Every row gives one point. To make a cloud, some directions were put in groups of two or more. Within a group, all points are equally far from the middle, so they leave a hole (a ring in 2 directions, a hollow ball in 3). The other directions are filled evenly. Then the cloud was stretched, turned, moved and blurred a little. How many holes are there, and how many directions does each take, smallest first?
(in the rows, 128 means zero)

Cloud, 15 rows:
[[170 153]
 [169 109]
 [ 95 110]
 [119 159]
 [112 146]
 [172 102]
 [179 113]
 [ 93 125]
 [174 136]
 [167 148]
 [107  84]
 [142 104]
 [185 110]
 [174 109]
 [ 92 130]]
Holes: 0

Cloud, 22 rows:
[[147 124 109]
 [ 95 122 109]
 [130 178 112]
 [115 113  66]
 [168  89 168]
 [141 107 107]
 [131 162  91]
 [112 145  84]
 [139  88 118]
 [105 161 141]
 [197 127 181]
 [111 137 153]
 [123  98 128]
 [121 107 100]
 [128 137  84]
 [117 142 143]
 [186 165 101]
 [184  84 119]
 [131 117 101]
 [189 145 180]
 [170 158 182]
 [159 157  97]]
Holes: 0

Cloud, 26 rows:
[[154 151 106  98]
 [130 121 197 156]
 [ 90 145 128 163]
 [106 157  86 125]
 [134  91 145 117]
 [167 128  95 131]
 [139 192 167 128]
 [162 124 170 180]
 [159 118 194 132]
 [167 101 106 115]
 [133 175 128 115]
 [146 119 185 175]
 [105 179 143 151]
 [113 172 152  80]
 [149 168 100 172]
 [105 172 124 143]
 [169 137 113 153]
 [159 116 146 192]
 [103 110 154  99]
 [115  82 103 131]
 [142 108 154 180]
 [107 173 105 165]
 [107  91 124  97]
 [113 124 192 133]
 [148 167  99 170]
 [102  89  99 121]]
Holes: 1 (2)

Cloud, 55 rows:
[[126  85 118 167 158 127]
 [ 96 155 133 146 121 123]
 [109 166 116 181 136  67]
 [ 89 101  92 179  81  78]
 [132  80  94 130  86  91]
 [140  80  94 146  87 102]
 [ 86 132 112 150 178  90]
 [ 72 136 154 105  97 114]
 [ 74 102 166 105 130  83]
 [162 112 110 147 127  64]
 [120  77 150 138 100 128]
 [156  97 123 151 113  84]
 [129  78 131 155  92  96]
 [158 134 185 128 116  69]
 [130  79 138 142 139 159]
 [117  86 124 159 151 124]
 [140  82 125 157  81  84]
 [132 165 142 166 120 163]
 [ 96 151 110 174  66  99]
 [105 100 116 188 118 138]
 [150 160 108 162  96  68]
 [119 167 136 111 112 133]
 [144  86  62 114 151 130]
 [ 97  98 162 162 124 118]
 [ 90 153 153 135 168 103]
 [105 159  61 151 137 132]
 [145 160 129  93 149 161]
 [169 129 143 139  94 137]
 [125  91 105 175 176 104]
 [101 156  91 100  97 161]
 [ 84  83 134 105  98  83]
 [149 145 127  87 161  72]
 [ 84  94 152 128  95 120]
 [154 100 115 116 113 115]
 [134  77  92 128  86 109]
 [159 139 151  94 163 117]
 [144 164 142 132 127 145]
 [172 157  66 171 135 151]
 [170 109 130 137 147 138]
 [ 98 121  94 185 103 149]
 [ 92 158 141 147 123  74]
 [132  81 115 135 102  98]
 [ 90 160 135  94 147 123]
 [ 97 159 161 113 103 132]
 [108  91  96 177 132  88]
 [ 99 108 123 173 152 124]
 [ 86 139  94 137  60 133]
 [159 125 153 104 177  82]
 [ 75 122  97 102 119 137]
 [ 78  84  97 102  79 105]
 [104  91 135 190 108  50]
 [112  75 124 110 113 160]
 [ 89  93 120 102 166 124]
 [137  77 103 159  97 121]
 [170 148  70 175  90 129]]
Holes: 1 (2)

Cloud:
[[124 165 153  98 155 137 165 140]
 [145  97 169 123 131 109 122 113]
 [141  82  95  96 106 132 118 160]
 [128 200  86 162 114 143  98 166]
 [173 135 141 160 173 116  88 146]
 [ 99 115 112 156 105 104 131 140]
 [110 147  80 133  99 148 164 160]
 [182 151 144  95  85 125 132 135]
 [171 188 107  89 143 151  84 137]
 [154 202 143 113 115 125  85  98]
 [136  90  92 133 169 170 126 162]
 [139  95 175 127 138 131 139 114]
 [136 105 108 176 138 191 130 100]
 [121 124 136  90 167 151  72 124]
 [141 163  95 141 119  89 149 183]
 [119 127 106  72 145 125 145 113]
 [134 191  78 157 105 165 127  74]
 [112 105 110 103 145 179 158  83]
 [146 207 135 165 118 133  89 133]
 [102 149 150  93 143 168 159 140]
 [181 177  83 113 141 169  82 168]
 [167 172 109 152 127  81 112 159]
 [145 158 120  79 158 130 160  84]
 [191 125  97 126 152 165 156 138]
 [118 164 104 100  99 185 158 134]
 [114 170  70 113 163 175 102 156]
 [179 160 112 119 100 195  86 146]
 [108 105  93 122 116 190 145 175]
 [116 180 122 142 187 108 116 130]
 [122 125 125 113 134 203  85  94]
 [105 173  72 143  95 141 105 167]
 [152  79 103 114 149 163 142 120]
 [160 105 155 106  98 189 135 165]
 [ 95 139 139 163 101 111  87  84]
 [182 170 151 113 142 112  85  92]
 [149 160  86  78 112 111 131 137]
 [153  88  87 138 161 121 105 127]
 [140  93 123 158 157 100 117 127]
 [179 167 156 114 166 113 114 114]
 [122 184  70 122 102 152 101 108]
 [186 141 114 109 103 140  75  80]
 [129 166  91  72 129 117  96 135]
 [ 95 147  81 146  89 154 130 147]
 [149  86  92 137  93 131 120 160]
 [183 153  80 139  94 114 114 130]
 [159 170 117  87  90 116 134  93]
 [169 149  93  98 133 152 175 158]
 [161 100 154 100 153 180 128 144]
 [109 130 107  84  91 127 131  92]
 [132 196  88 165 144 171 120 159]
 [ 87 166 140 160 167 153  97  97]
 [119 125 146 100 144 114  69  98]
 [109 108 118 176 106 162 135 135]
 [172 182 102 166 140 127  74 179]
 [137 198  86 162 159 150 104 134]
 [153  92 106 162 171 116 118 100]
 [154  99 145  89 166 157 102 154]
 [164 136 166 159  97 145 141 188]
 [106 159 114 137 125  77 118 155]
 [126  98  93  92 164 134 119  93]
 [127 148  73  81 115 112 120 159]
 [103 152 118  93 157 189  96 123]
 [121 109 119 150 153  90  87 143]
 [161  89 130  80 143 139 106 168]
 [102 141  94 113 107 191  91 121]
 [107 180  81 148 164 127  86 161]
 [164 134 156 110 155 151  58 158]
 [140 125 119 104 130 185  55 141]
 [113 112 130  77 159 168 135 165]
 [187 142 108 111 136 156  69  93]
 [166 162 176 149 139 163 159  93]
 [174 122 121 170 131 154 157 182]
 [163 181 156 119  83 175 127 131]
 [132  94 160  98 108 126 123 146]
 [121 176 146  98 168 166 147 107]
 [169 174  75 143  93 122 109 110]
 [141  91 102 144 129 191 141 157]
 [111 196 157 137 102 158 139 118]
 [138 131 160 152  93 124  69 130]
 [ 96 198 127 148 141 139  82 165]
 [128 168 143  96 144  89 134 100]
 [105 121  81 138  84 157  95 168]]
Holes: 3 (2, 2, 3)

Cloud:
[[160  94  79 101 135 156 148 132 106]
 [133 191  95  88 101 128 140 149 133]
 [101 143 105 131 158 189 116 110 168]
 [142 166 142 123  95 133 106  69 129]
 [ 80 123 175 119 137 189 155 145 150]
 [178 137 166 153 146 166 124 140 139]
 [ 94 152 166  68 139 113 160 135 171]
 [ 99  96 129 104 103 177  75 134  92]
 [178 192  98 127 118 152 147 124 153]
 [123 109 195 100 105 183 132 120 150]
 [142 111 109 110 121 205 111 159  79]
 [171 100 132  87 132 190 141 154 152]
 [144 192 112  72  89 146 119 109 150]
 [ 74 183 123 135 101 152  95 124 125]
 [123 189  85 136 112 130 177 132 130]
 [143 109 169  69 121 122 182  97 161]
 [120 154 192 149 146 144 113 166 181]
 [ 57 147 109 133 100 102 147 116 100]
 [104  99 132 115 110 164 138 183 180]
 [ 73 181 120 101  94 153 153 110 150]
 [109 182 131 101 100 136 146 124  52]
 [141 111 108  79 127 202 137 141  81]
 [116  80 132 123 159 168 109  97 148]
 [144 111 111 163  99 155 175 126 127]
 [151 155 139 104 137 115 135  87  83]
 [110 154 127 186 144 120 136 152 100]
 [109 140  99 139 158 155  76 172 112]
 [125 171 159  92 143 187 132 172 175]
 [134 160 116 140 191 185 145 129  96]
 [183 122 153 134 125 166 169 123 131]
 [149 164 134 156 172 156 159 146 117]
 [142  99 144  64 145 132 139  94 104]
 [ 92 111  79 148 100 136 133 146 137]
 [165 115  94 113 113 181 164 123 172]
 [137 113 115 133  88 175 111 111 194]
 [166 119 160  68 138 197 119 113 167]
 [ 98 104 130 151 102 136 124  79  94]
 [113 135 160 129 174 151  71 137 114]
 [138 125  98  81  65 123 161 131 136]
 [ 72 125 106 165  93 178 141 141 116]
 [169 127 102 147 166 138 105 141  91]
 [ 95 118 158  99  84 193 145 120 100]
 [ 97 124  79  71 117 136 151 103 137]
 [128 175 122 155 117 101 169 151 151]
 [ 99 162 118 111  85 176 177 121 175]
 [161 112 144  82 137 143 137  58 171]
 [106 171 121 104  88 109 199 130 169]
 [107 102 121 118 162 144 146 181 151]
 [175 167 107 133  89 165 142 129 131]
 [141  95 168 127 113 165 157 164 109]
 [148 129 174 130 102 172 137 168 109]
 [137 144 120 152 174 179 153 135 181]
 [156 148 126  71 115 131 122 179 136]
 [114 139  75 170 152 175 170 125 109]
 [101 149 107 171 107 107 144 137 170]
 [122 158 154 142 176 183 146 151  86]
 [ 94 175  89  94  96 121 172 128 145]
 [133 145  98 156 190 173 136 152 102]
 [163 162 174 144 102 167 119 100 161]
 [ 89 119 181 135 126 148 140 167 193]
 [138 158 149  95 174 162 110  95 101]
 [126 109 101 143  85 109 142 109 144]
 [121 133 135 109 111  99 201 103 159]
 [ 93 144  72 120 117 190 170 115 106]
 [ 69 166 103 132 104 160 147  85 122]
 [ 96  93 171 115 113 196 125 134  93]
 [138 179 176  99 154 156 169 139 160]
 [139 167  99 129 142 168 181 107 186]
 [169  94 152 117 144 174  90 119 182]
 [183 158 150 115 158 186 108 102 168]
 [137 112 136 113 137 123 120  68  76]
 [ 77  83 160 135 110 155 130 155 112]
 [124 120  99 144 111 103 145 107 193]
 [116 174 158 139 118 160 155 184 117]
 [ 90 151 104 120  95 116 199 129 108]
 [ 92 144 146 190 155 152 142 155 100]
 [135  84 149 105 139 199 107 135 155]
 [131 131 121  57  71 119 124 129 124]
 [128 122 123 118  89  98 151  79 183]
 [112 132 138  89  66 177 132 101 161]
 [184 144 101  78 112 142 146  77 154]
 [143 117 175  88 139 184 139 100 102]
 [163 104 122 146 149 128 131 129  68]
 [136 135 145  85 130 112 102 174 118]
 [136 105 152 115 158 175  67 125 106]
 [135 173  96  96 132 143  81  86 129]
 [159 109 134 148 132 189 158  96 139]
 [117 133 113  93  74 193 150 111 104]
 [171 147 145  93 144 147 127  66 129]
 [100 124  69 138 143 125 123 143 141]
 [ 50 148 113 137 108 142  98 151 115]
 [100 138 124 165  97 167 182 146 141]
 [120 147 152 129 175 185  90 156 149]
 [125 177 160 110  78 162 109 108 129]
 [103 135  78  91 173 155 165 117  98]
 [118 123 128 154  97 178 121  75  91]
 [172 125 107 133 152 154  85 154 133]
 [172 175 117 142 120 166 148 106 103]
 [136  86 160 139 153 178 107 105 113]
 [ 97 140  97  71  98 113 153 124 190]
 [159 155 130 162 139 152  77 103 158]
 [110 134 158 164 130 149 146 100 205]
 [174 116  78 121 110 133 136 122 121]
 [111 115 137 101  93 198 149 155 183]
 [100 168 177 113 132 183 111 157 134]
 [137 163 143 102 103 120 124 198 147]
 [ 84 154 183 147 135 159 131 143 161]]
Holes: 3 (2, 3, 3)

Cloud (96 x 9):
[[121 141 182 100 125 128 127 148  78]
 [126 130 177 115 213 166 168 128 112]
 [210 135 140  84 186 158 170  77 120]
 [142 163 176 165 150  84 163 121 134]
 [ 56 154 157 106 146 130 137 123  98]
 [114 142 150  86 168 189 116 180 163]
 [120 124 116 148 184  92 158 123  76]
 [104  94 154 138 177  76 125 169 103]
 [126 130 104  80 171 111 150 181 100]
 [182 106 110 126 118 148 160 157 160]
 [179 121 101  96  77 151 135 162 162]
 [153  93 122  99 165  84 148 172 103]
 [ 99 147 157  94 128  95 113  91  81]
 [163 163 155  81 142 104 118  92 130]
 [ 93 130 121 153 167 112 155 123  63]
 [106 162 151  91  79 119 102 132 140]
 [150 146 106  66 138 156 127 142 145]
 [ 97 107 152 132 168  78 161 103  47]
 [214  98 155  89 137 142 154 143 120]
 [ 88 152 176 105 179  95 166 122  56]
 [161 148 128  92 163 109 141  91 110]
 [ 86 159 155 156 158 101 143  97 115]
 [ 88 126 190  89 172 164 143 144 122]
 [174 143 132  97  98  79 165 100  74]
 [166 123  90  78 140 122 105 101 135]
 [146 149 168 144 106 127 148 100 142]
 [145 168 120  87 144  99 136 108 101]
 [142 129 168  80 139 154  86 102  94]
 [189 130 118 105 130  81 125  83  66]
 [181 144 120  93 121 168 164  65  82]
 [149  59 104 130  96 147  90 155 155]
 [113 136 121  88 102 113 182 119 164]
 [ 88 105 133 138 139 128 183 110 108]
 [142 102 150 123 189 147 138 108  76]
 [ 99 121 122 107 183 130 146 149  38]
 [130 142 146  95 131 118  99 194  85]
 [193 104 125 132 152 124 146 123 155]
 [150 180 145  90 153 132 133 109 125]
 [144 100 149 132 154 112  79 146 158]
 [114 155 120 111 111 181 121 119 102]
 [188 148 142 125 127  92 112 145  89]
 [134 127 169 136 177  69 138 175 130]
 [156 170 145 104 180 165 150 162 139]
 [ 89 105 128 107 137  76 145 147 139]
 [174 140 133  91 159 146  97  73 151]
 [ 97  74 127 128 139 156 100 156 180]
 [127 133 115  94 170 120 113  95 176]
 [108  61 109 128 118 147 167 110 143]
 [148 195 115 109 199 139 158 159 105]
 [104 106 116 139 177 119 136 160 129]
 [115 124 125 136  88  92 128  92 183]
 [115 191 147 103 136 122 159  97  89]
 [106  76 127 137 147 169 133 141 108]
 [133 180 119  76 164 106 197  86 155]
 [114 131  79 154 123 152  80 140 121]
 [120  91 156 126 178 110 163 114 105]
 [123  61  82 124  95 103 181 128 100]
 [155 136 176 135 162  62 123 157 100]
 [178  89 160 103 131 130 157  91 157]
 [167 156 136 127 177 153 146 116 104]
 [103 103  99 133 125 166 123 130 119]
 [ 90 133 141 102 113 102 186 124 117]
 [158 134 146 130 155  96 157 147 118]
 [152 128 141 127 152 133 101 109 116]
 [143 128 167 126 180  72 141 166 110]
 [120 146 147 142 119 162 117 116  88]
 [ 98 115 176 123 187  71 158 138  77]
 [ 96 156 108  94 107  91 117  89 147]
 [133 176 153 102 139 168 179  95  86]
 [ 96  90 146 144 151 108 116 109 100]
 [137 108 152 148 215  89 174 131 126]
 [155 105 161 120 159 133  99 158  58]
 [135 184 121  93 126  98 153 151 107]
 [139 136 171 149 106  83 150  94 129]
 [138 129 145 163 155 122  92 123  81]
 [ 89 117 182 100 131 155 100  76  93]
 [169 118 137  96 127 147 172 150 166]
 [133 111 129 161  82  92 147  90 145]
 [ 95 113 132 167 130  96 128 177 175]
 [119 127 163 187 158 107 169 112 136]
 [138 148 160 176 170 132 160  81 150]
 [138 163 121  79 145 141 149 129  42]
 [116 109 104 175 100 148 146 139 141]
 [161 146 106 127 203  87 117 117 122]
 [100 171 127 110 106 168 179 129 146]
 [118  95 106 133 151  71 167 189 141]
 [127 119 123  96 136 105 109 223  84]
 [170 157 119  98 146  99 164  98  40]
 [152 164 150 106 131 104 103  84  96]
 [177  83 157 116 151 102 108 112 137]
 [106  94 139 116 115 109 127 129 145]
 [121 184 139  98 148 111 139  72  87]
 [ 93 154 143  75  98  81 127 155 133]
 [159 148  86  93 118 163 170 108 102]
 [107 119 111 133 140 101 132 118 194]
 [159 118 142 119 104  58  84 103 101]]
Holes: 0

Cloud, 107 rows:
[[ 87 142 121 132 175 134 153 106 102]
 [142 128 157 159 139 103 170  70 154]
 [167 108 166 166 136  94  96  90 125]
 [128 128 116 140  59 117 106 109 158]
 [177 103 117 125 109 126 168 122  87]
 [ 82 108 155 112  86 103 112 175 116]
 [161  72 109 129  76  94 158 122 139]
 [136 149 101 170 116  81 169 134 146]
 [130 117  81 185 115  97 177 152 124]
 [115 134  92 127  92  97 152  86 166]
 [161 107 148 190 133 141 114 167 126]
 [135 146  66 174 123 111 193  83 186]
 [128 101 132 166 122 156 122 148 121]
 [ 83 138  99 171 130 119 152 136 109]
 [ 93  95 127  87  94  71 151 141  88]
 [ 52 113  98 122  94  88 177 128 144]
 [ 85 106  53 108 111 101 155  80  91]
 [ 88 119  92 135 119 103 132 112 145]
 [102 114 166 121 136 123  88 164  85]
 [113 146 131  88 122 153 152  62 156]
 [150  73 118 123 164 147 161  72 100]
 [126 134 158 115 123  70  69 111  86]
 [ 70 122 118 156 134 154 149  76 142]
 [124  91 121 143 104 142 126 177 100]
 [114 152 116 101  65 155 158 109 153]
 [116 116  86 111  97 112 144 166 150]
 [193 119 124 133 110 166 161 110 153]
 [176 133 109 140  96 127 196 125 110]
 [133 141 162 114 138 129  90  53 140]
 [ 59 125  74 116 132 107 119 141  97]
 [ 59 144  96 144  97 113 176  65 148]
 [144 141 135 156  79  76 165  93 149]
 [161  89 144 111 143 138 113 150 170]
 [121 118 114 108 149 134 142 164 101]
 [118 104 148 135 120 125 136 122 191]
 [ 88 173  80 129  97  96 167  25 138]
 [153 158  77 178 105  88 183 119 177]
 [128 107 132 113 149  85 170 151 169]
 [124 106 148 192 136 130 183 141 149]
 [154 157 101 140 140 180 190  77 142]
 [126 148  87 165  83 112 143  52 112]
 [151 154  81 123 127 155 176  64 148]
 [108 133 139 171 108 129 182 113 105]
 [146  82 126 121 156 102  88  89 123]
 [143  94 128  96 171 161 109 106  99]
 [155 105 164 117 119 159 117 138 115]
 [108 106 121 179 103 156 122 156  82]
 [106  74  88 130 120  80 156 158  85]
 [158 145  81 144 129 107 179  39 145]
 [ 85  99 145  92 156 135 150  81 170]
 [169 123 122 151 169 118 115 144 148]
 [ 81 118  69 159 102  86 172  78 135]
 [140  91 183 124 143 107 131 146 174]
 [182  96 160 124 116 130 130 119 134]
 [155 105 139 193 127 129 131 104 160]
 [176 106 111 131  77 129 139 131 120]
 [163 114 144 153  84  73 167 111 145]
 [ 99 144 106 154 126 114 196 112 122]
 [ 84  80 130 129 161 161 151 120 151]
 [104 152  99 163 121 131 142 107 113]
 [132  53 152 135 128 121 157 107 112]
 [157 115 116 172  83  93 176 103 134]
 [ 60 160  80 107 116 105 170 108 127]
 [102 150  96 108 149 160 133  84 132]
 [116 135 107 167 141 140 160  42 138]
 [119 106 132 109 166 142 157  96  90]
 [135 136 127 173 119 156  98  96 110]
 [100 136  80 142  84  72 102  76 154]
 [ 72 107 136 141 145  77 126 135 104]
 [111 116 170  91 126 101 148 105  98]
 [104 158 136 109 170 172 134  85 127]
 [109 110 113  96 182 148 109 130 147]
 [112  89 140 178 120 113 154  95 141]
 [127 176  63  88 112 128 139 113 147]
 [ 78 117 124 124 109 131 182  39 114]
 [ 84 104  82  99 115 124 168  84 115]
 [148 157 142 142 139 152  92 145  81]
 [120 114 110 113 159 115 168 121 135]
 [ 83  83 114  79 134 161 143 127 132]
 [ 83 141  95 101 179 134 134  84 124]
 [131 127  73  91 100 108 125 136 161]
 [122 172 117 125  85 125 172 129 137]
 [ 89 112  80 148 119 157 179 102 137]
 [122 122 107 164 180 144 187 112 134]
 [197 135 105 145 151 190 141  84 148]
 [158  93 177 132 142 131 148  87 155]
 [162 114 126 173  83  99 178 133 146]
 [158  89 155 197  91  82 119 132 131]
 [124 115 112 160 132 136 135 108 120]
 [122 104  87  83 129 131 147  63 110]
 [ 80 123  97  87 125  74 135 111  70]
 [120 137  82 138  97 152 188 123  77]
 [121 116 117 105 159 106 103  76  60]
 [138  58 158 159 151 126 165 134 129]
 [123  71 103 116 119 143 125  83 100]
 [134  91 142 128 139 163  96 161 123]
 [133 117 129 127 171 173 157  57 107]
 [104 159 128 131  89 117 150  58 168]
 [101 119 119 162 117  67 192 131 139]
 [ 97 146 104 125 130 104 164 103 121]
 [113 130  94 109 158 162 160  52 102]
 [112 130  83  77 144 116 148  69 118]
 [ 72 114  80 115  87  66 160  94 109]
 [108  85 121 138 130 123 135  64  81]
 [160 118 111  83  84 103 211  67 144]
 [107  95 111 155  45 123 108 126 151]
 [133 128 141 111 135 158 155  74 119]]
Holes: 0

Cloud (100 x 9):
[[156 107 132 119 164 155 148 171 127]
 [108 114 161 110 124  99  75 155  94]
 [154 129 150 126 105 164 117 183 145]
 [135  82 162 117 128  80  94 134 105]
 [152 160 120 161 148 179 123 140 159]
 [137  93 109 138 179 155 119  84  93]
 [ 44  93 109 122 123 114  89 142 127]
 [114  88  63 137  91 161 145  98 132]
 [155 103 128 151 172  99  81 156 146]
 [139 160 136 132 135 158 127 198  72]
 [101 114 156 112 111 140 112 194 135]
 [155 171 131 165 132 156 105 105 152]
 [ 66  87 114 165  93 141 144 147 112]
 [168 147 166 115 116 122 116 146 162]
 [120 164 154 107  66 105 155 167 158]
 [ 81 135 111 138 174 142 152 145  91]
 [153 124 127 135  99 179 102 158  66]
 [162 174 104 113 115  97 163 123 121]
 [162 131 135 111 117  98 178 165 153]
 [ 56  95  89 120 117 103 126 135  96]
 [ 89  75 178 149  73 153 106 158 117]
 [174 141  92 152 123 133 131  80 122]
 [ 95 112 112 134 169 137  75 125 171]
 [137 118 169 150 143 118 121 199  84]
 [128 154 146 100 156  94 109 130 117]
 [ 93 150  52 158 104 162 140 119 131]
 [184  94 134 157 114 133 145 130 158]
 [105 134 129  94 120 144  93 127  89]
 [107  96 114 109 109 133  96 199 138]
 [141 114  99 104 155  86 148 200 119]
 [120 148 118 151  81  96 101 140 103]
 [146 149 125 138 182  93 165 122 127]
 [ 97 120  41 131 146 141 155 161 140]
 [ 55  80 130 139 105 103  89 107 122]
 [ 89  87 181 132 127  84  89 156 156]
 [ 96 100 129 112  82 153  74 167 109]
 [ 86 139  67 100 168 112 114 104 146]
 [174 113 142 148  97  95 139 119 167]
 [108 142 154 142 138 151 104 122  60]
 [136 118 120 168 129 201 104 121 141]
 [100  92  65  89 141 124 148  87 123]
 [150 122  90 162 156 193  94 138 107]
 [ 93  89 109 116  67  93  99 173 129]
 [139 143  87 104 196  98 109 141 106]
 [121 206  81 152 141 138 156 130 127]
 [125 110 101 129 141 126 169 134  86]
 [169 127 139 108 130 137 147 163 167]
 [ 91  52 119 139 121 109  86  80 170]
 [122  71 138 147 105 120  98 189 150]
 [104 127 117 167 159  83 133 113 134]
 [116 149 152 124 117 153 109 121  63]
 [ 63  91 111 117 142 115  94 151 165]
 [ 93 149 108 100  65 102 117 182 123]
 [127 171 113 119 162 105 108 161  96]
 [136 134  98 120  91 106 128 209 134]
 [132 115  82 149 142 110 146 103 100]
 [107 118  75 135 165 151 115 161 175]
 [153 122 115 164 151 178  95  79 110]
 [ 68  88 130 105  94  70 123 153 120]
 [115 130  82  99 147 122 148  78 111]
 [ 92 160 103 159 180  90 156 140 139]
 [110  76 110 142 151 124 133 193 131]
 [142  81  98 113  69 183 103 112 133]
 [ 89  57 114 142 170 153  85 105 140]
 [152 125  86 138  89 111 166 178 138]
 [131  88 139 127  78 104  94 106  98]
 [124  97 116 139 165  88 136 185 174]
 [ 85  55  82 147 138 148  88  99 136]
 [151  94 125 146 195 173 125 127 125]
 [126 124  34 118 143 135  97 134  96]
 [202 149 119 104 115 132 123 147 132]
 [112 130 161 106  85 126 139 126 168]
 [ 75  74 142 142  67 121 147 148 131]
 [ 69  98  79  93 150 129 113 141 140]
 [ 75  66 116 114 164 107  73 109 154]
 [120 116  91  86  95 102 152 166 170]
 [126  85  98  81 106  81 150 138 125]
 [118 100 101  65 132  83 121 154 152]
 [176  82 143 136 107 152 146 142 135]
 [123 147 123 113 135 115 132  64 155]
 [103  81 108  99 117  68 128 167 174]
 [121  78 191 159  89 112 100 136 162]
 [120 140 168 133 145  97 159 202 151]
 [116 130 137 142 118  94 129 226 132]
 [ 80  91  56  91 126 101 138  94 148]
 [106 142 135 141 128  70 110 177 167]
 [164 143 192 131 112 113 131 132 152]
 [ 91 103  97 130 100  93  76 105 138]
 [ 94  92 162 127  54 130 112  94 118]
 [135 137  97 182 104 140 169 145 149]
 [ 98 175  57 131 147 157 134 125 121]
 [164 163  84 149 134 125 147  82 154]
 [146 135 107 186  96 168 145 144 138]
 [ 84 174 115 138  67 134 139  82 140]
 [171 134  62 157 137 128 157 123 141]
 [123 145  48 157 122 164 138  97 143]
 [116 120  72 114 107 115 173 191 138]
 [167 149 172 130 143 106 136 110 152]
 [ 83 130 143 184 141  98 138 182 161]
 [167 126 120 167 163 143  78 131 128]]
Holes: 2 (4, 4)
